Each row of a before or after table is a point. One or more steps were done to the points. Then noise was added and the rows were shuffled. The steps act on columns, c1 being the first. Name the steps. A step turns or swaps two columns, mirrors them in a line or flattens them onto one, adds a multiple of one to another, or multiplies or shifts one. Angles are multiples of 10 degrees, from the lower column toward the higher: turns from -170 to 170, lines from 10 to 170 but not 90. Use the fewest steps. Two steps may share a column if one is a turn and the other turns, adds or multiplies; they go together, in the order done. Otherwise the lowest column goes first.

Before, 14 rows:
[[  2.7   2.6]
 [  0.6   0.8]
 [  2.7  -7.6]
 [ -1.3  -0.1]
 [  4.4  -2.6]
 [ -4.9 -10.4]
 [ -2.3   3.0]
 [  1.6 -10.7]
 [ -1.2   4.0]
 [ -3.0  -0.1]
 [ -1.5  -0.7]
 [  1.2   2.2]
 [  1.0 -10.1]
 [  2.6  -2.0]]
After, 14 rows:
[[  7.2  -4.2]
 [ -2.1  -2.1]
 [  3.2   0.5]
 [  7.8  -7.6]
 [ -3.9   2.3]
 [  7.3  -7.0]
 [ -1.0  -0.8]
 [ -3.4   0.9]
 [  0.3   0.7]
 [ -0.7  -1.2]
 [  5.5   0.8]
 [  0.3   3.7]
 [  2.8 -10.6]
 [ -0.1   2.2]]
Steps: turn c1 and c2 by 40 degrees

Before (10 x 4):
[[ 3.2  4.3 -0.4 -4.0]
 [ 0.7  4.3  0.8  0.0]
 [-8.1 -1.1  4.7  2.7]
 [ 0.7 -4.2  3.7  2.7]
 [-0.9 -3.0  3.3  0.9]
 [ 1.9  1.8 -4.6  0.1]
 [-9.7 -1.5  2.4 -9.8]
 [ 4.1  6.1 -3.5 -1.4]
 [-8.7  0.6  4.7 -4.2]
 [-0.3 -7.4  3.7  2.2]]
After (10 x 4):
[[-1.6  5.0  3.3 -0.6]
 [-4.1  1.1  6.8 -0.8]
 [-2.8 -0.9  4.3 -0.9]
 [ 8.7 -5.6 -1.1 -1.6]
 [ 0.5 -1.8 -3.7  0.6]
 [ 0.3 -1.4 -5.3  0.8]
 [-1.1 -1.4  4.0  0.0]
 [ 8.0 -4.5 -1.9  1.0]
 [ 9.2 -0.9 -2.3 -3.4]
 [ 0.9 -0.3 -8.6  0.6]]
Steps: multiply c1 by -1; turn c2 and c3 by 110 degrees; multiply c4 by 0.4

Before:
[[ -9.4  -2.9  -1.7  -3.0  -7.9  -1.6   5.6  -5.1   0.8]
 [ -3.9  -3.7   1.1  -3.7   4.5  -1.8   7.4  -3.7  -4.0]
 [  0.4  -4.5   7.3  -1.3  -4.4   1.9  -0.2  -3.5   3.1]
 [ -1.5  -3.0  -5.0   0.2  -5.6  -0.4   7.2   2.3  -5.7]
 [  3.8   3.1   3.8 -10.0   2.9  -2.5   9.4   2.0   1.2]
 [  0.1   3.5   4.3   4.0   1.9  -4.0  -1.2   0.7   2.8]
 [ -7.4  -1.9   7.1   1.1  -2.5  -7.2  -4.1   3.3   2.2]
 [  3.1  -3.3  -2.4   0.5   1.1   0.3  -0.4   2.7   7.2]
 [  0.4   5.7  -4.8  -4.1   5.8  -5.7  -2.1   1.5  -0.3]
 [  0.5   4.8  -2.6  -2.1  -4.8   6.4   4.7   8.5   0.9]]
After (10 x 9):
[[ 3.2 -3.3 -2.4  2.9 -0.3 -0.1 -0.4  3.0  7.0]
 [-3.4 -4.7  1.3 -2.1  3.2 -2.0  7.3 -3.7 -3.7]
 [ 0.9  6.5 -2.5 -0.7 -2.6  6.8  4.5  8.1  0.9]
 [-1.4 -1.2 -4.4  2.0 -6.2  0.0  7.3  2.4 -5.9]
 [-9.4  0.0 -2.1 -1.3 -8.3 -1.3  5.5 -5.1  0.8]
 [ 0.1  2.8  3.9  5.9  2.7 -4.2 -1.0  0.7  2.8]
 [ 0.7 -2.8  7.8  0.6 -5.8  2.0 -0.6 -3.7  2.8]
 [ 4.1  2.3  3.6 -7.8  3.9 -2.7  9.9  2.0  1.0]
 [-7.4 -0.8  7.5  2.7 -3.2 -6.9 -4.3  3.5  1.8]
 [ 0.5  3.5 -4.8 -1.9  7.1 -5.9 -2.3  1.5  0.2]]
Steps: turn c2 and c5 by 20 degrees; shift c4 by 2.0

Before:
[[-4.1  0.1  6.2 -5.2  4.8  2.4  6.6  3.2 -5.3 -0.5 -0.5 -3.4]
 [ 3.0 -5.4 -3.2  3.2  0.9  6.8 -2.9  0.1 -1.1  4.0 -1.6 -4.7]
 [-3.5 -7.4 -2.0 -1.5  3.1  5.7  4.7 -6.2 -0.3  3.1  1.0  2.4]
 [ 4.5  1.5  5.3 -2.3  7.5  8.6 -3.8 -6.8  6.8 -5.7  3.2 -1.7]
 [-7.2  4.4  5.3  1.2  8.2 -5.5  0.7  2.6  0.4  0.5 -3.9  1.3]
 [-1.1  6.9 -2.5  0.1  6.8 -1.7  7.2  1.8 -1.4  8.7 -5.8  2.5]
 [ 5.4 -1.8 -1.2 -6.9  1.0  5.6 -3.2 -2.4  5.6  2.1  0.9 -1.6]
 [-3.0 -3.8 -0.8 -0.2  3.7  1.4 -1.2 -5.5 -6.9 -4.4 -3.0 -4.8]
 [ 1.3 -4.2  4.7  6.9 -2.4 -2.5 -2.5 -3.1 -6.7  6.0 -7.7 -2.4]
 [-3.2  2.4  1.8  2.5  2.7  6.2 -6.5 -6.2 -1.6  3.3 -2.2  5.8]
 [ 4.0 -1.2  5.0 -1.5  6.7 -3.2 -1.1  1.2 -2.3  4.4  3.2  1.1]
 [-4.3  0.9 -5.0  4.4 -1.5 -4.9  5.7 -1.3 -1.3 -3.0  5.3  8.2]]
After, 12 rows:
[[ 2.2 -0.5  6.5 -1.3  6.6 -3.5  0.2  3.9  1.9  4.4  3.0  1.1]
 [ 2.4 -4.5  0.2 -0.4  3.7  2.0  0.1 -5.3 -2.8 -4.4 -3.1 -4.8]
 [ 6.2  3.0  2.4  2.5  3.1  6.7 -2.9 -6.8  2.4  2.5 -2.4  5.5]
 [ 3.3 -2.7  5.4  7.0 -2.8 -2.5 -0.6 -0.9 -2.4  6.5 -7.9 -2.0]
 [ 9.1  1.0  6.4 -2.2  7.1  8.5  2.3 -1.7 10.6 -5.9  3.3 -1.6]
 [-5.3  4.4  6.2  1.0  8.5 -5.7 -3.3 -3.4  4.5 -0.4 -4.4  1.3]
 [ 3.5 -4.7 -2.6  3.0  1.2  6.8 -1.0  2.3  2.5  5.1 -1.5 -4.5]
 [ 6.0 -1.3 -0.2 -6.8  0.9  5.5  0.8  2.6  9.9  2.5  0.5 -1.8]
 [-8.2  0.1  6.9 -5.3  4.5  2.5  1.4 -1.6 -1.5 -0.3 -0.6 -3.9]
 [-4.7  0.0 -4.1  4.5 -1.1 -4.9  3.3 -3.7  2.9 -3.4  5.0  8.6]
 [-1.3 -7.0 -0.7 -1.8  3.2  6.0  5.7 -6.9  3.5  4.9  1.2  2.4]
 [-6.3  8.2 -1.7  0.0  6.8 -2.1  3.6  0.0  2.3  7.4 -5.9  2.8]]
Steps: turn c1 and c8 by 50 degrees; turn c1 and c7 by 40 degrees; turn c2 and c10 by -10 degrees; shift c3 by 1.0; shift c9 by 4.0
